Each row of a before or after table is a point. One or more steps were done to the points. Then noise was added and the rows were shuffled. The steps act on columns, c1 being the first. Write out the steps. A step turns or swaps two columns, mirrors them in a line or flattens them onto one, adds a multiple of one to another, or multiplies or shifts one. Angles are multiples of 10 degrees, from the lower column toward the higher: turns from -170 to 170, lines from 10 to 170 but not 90. Use the fewest steps. Two steps may share a column if one is a turn and the other turns, adds or multiplies; they go together, in the order done. Otherwise the lowest column goes first.

Before (10 x 3):
[[.30, -.24, .27],
[-.21, -.05, .03],
[-.31, -.20, .04],
[-.09, -.19, .10],
[-.06, -.20, .34],
[-.18, .29, .08],
[.12, .03, .02],
[-.11, -.21, .08],
[-.26, .02, .02],
[.14, .72, .41]]
After (10 x 3):
[[-.09, -.18, .37],
[.13, .03, -.01],
[.31, -.23, .63],
[-.06, -.20, .64],
[-.27, .02, -.01],
[.14, .71, -.68],
[-.09, -.21, .40],
[-.18, .29, -.35],
[-.21, -.05, .11],
[-.31, -.20, .34]]
Steps: add -1.5 times c2 to c3

Before (8 x 8):
[[-.04, .52, .33, -.39, .26, -.16, .13, .09],
[.09, .05, .42, .76, .44, .30, -.22, -.14],
[.37, -.29, -.38, -.18, .04, .29, -.10, .29],
[-.02, .23, .18, .54, .15, -.03, .14, -.14],
[.01, .06, .47, -.25, .07, -.19, .19, -.05],
[.02, -.27, -.38, -.40, .03, .50, .01, .04],
[.43, -.23, -.35, -.14, .23, .32, .00, -.21],
[.04, -.44, -.39, .00, .46, .03, .00, -.03]]
After (8 x 8):
[[.33, .04, -.47, -.25, -.30, .29, -.13, .08],
[-.02, -.04, -.35, -.39, -.22, .50, .14, -.15],
[.02, .47, .49, .56, .05, .23, -.44, .09],
[.01, .09, .47, -.15, .09, -.17, .24, .17],
[.03, .20, .23, .56, .22, -.06, -.04, -.06],
[.04, .45, -.32, -.04, -.44, .05, -.05, -.26],
[.42, .25, -.18, -.19, -.22, .30, -.14, -.32],
[.00, .24, .26, -.38, .57, -.16, .30, .22]]
Steps: turn c1 and c7 by -20 degrees; turn c4 and c7 by -20 degrees; swap c2 and c5; turn c3 and c8 by 30 degrees

Before (10 x 12):
[[.18, .66, .17, -.18, .39, .21, .03, .13, .04, .24, .19, .04],
[.21, -.20, -.30, -.57, .33, .02, -.21, .25, .16, -.09, .59, -.14],
[.93, -.11, .17, -.01, -.57, .43, -.22, -.17, .25, .14, .16, -.03],
[.22, -.11, .10, -.06, .38, -.13, -.17, .50, -.20, .23, -.10, .21],
[.56, .21, .02, -.21, .21, .63, -.19, .25, -.42, .27, .03, .27],
[.29, -.01, -.19, -.14, -.09, .01, .12, -.15, .16, .11, -.11, .17],
[.16, .15, .01, .01, .27, .03, -.13, -.18, .06, .19, .87, -.19],
[.19, -.08, .17, -.16, .22, .15, .29, -.15, -.01, .07, -.09, -.27],
[.17, .06, -.35, -.50, .35, -.12, -.02, -.06, .14, -.70, .01, .24],
[.24, .40, -.23, -.04, .13, .09, .15, -.07, .13, -.11, -.18, -.44]]
After (10 x 12):
[[-.13, -.23, -.26, .14, -.28, .10, -.19, -.17, .14, .38, .09, -.47],
[.20, .20, -.31, -.38, -.40, .05, .13, .40, .17, -.12, -.48, -.12],
[-.09, -.61, .18, -.09, -.42, .22, .08, -.32, .07, .34, -.14, .06],
[.11, -.13, .09, .09, -.44, -.15, .12, .43, -.22, -.22, .05, .22],
[.08, -.26, -.03, -.80, -.30, .04, .14, -.39, .08, -.02, -.40, -.23],
[-.02, -.06, -.23, .12, -.13, .03, -.35, -.20, .20, -.08, -.03, .18],
[.26, -.34, .06, -.03, -.50, .59, -.26, -.01, -.37, -.02, -.10, .29],
[.00, .47, -.35, .09, -.41, -.11, .11, .29, .14, .50, -.25, .23],
[-.29, .00, .16, .07, -.31, .13, -.15, -.19, .03, -.11, -.05, -.26],
[.53, -.04, .14, -.18, -.20, .44, -.93, -.23, .27, -.15, -.07, -.01]]
Steps: turn c1 and c5 by -140 degrees; turn c1 and c7 by 110 degrees; turn c2 and c10 by 130 degrees; add 0.7 times c2 to c8; multiply c4 by 0.4; turn c4 and c11 by 120 degrees
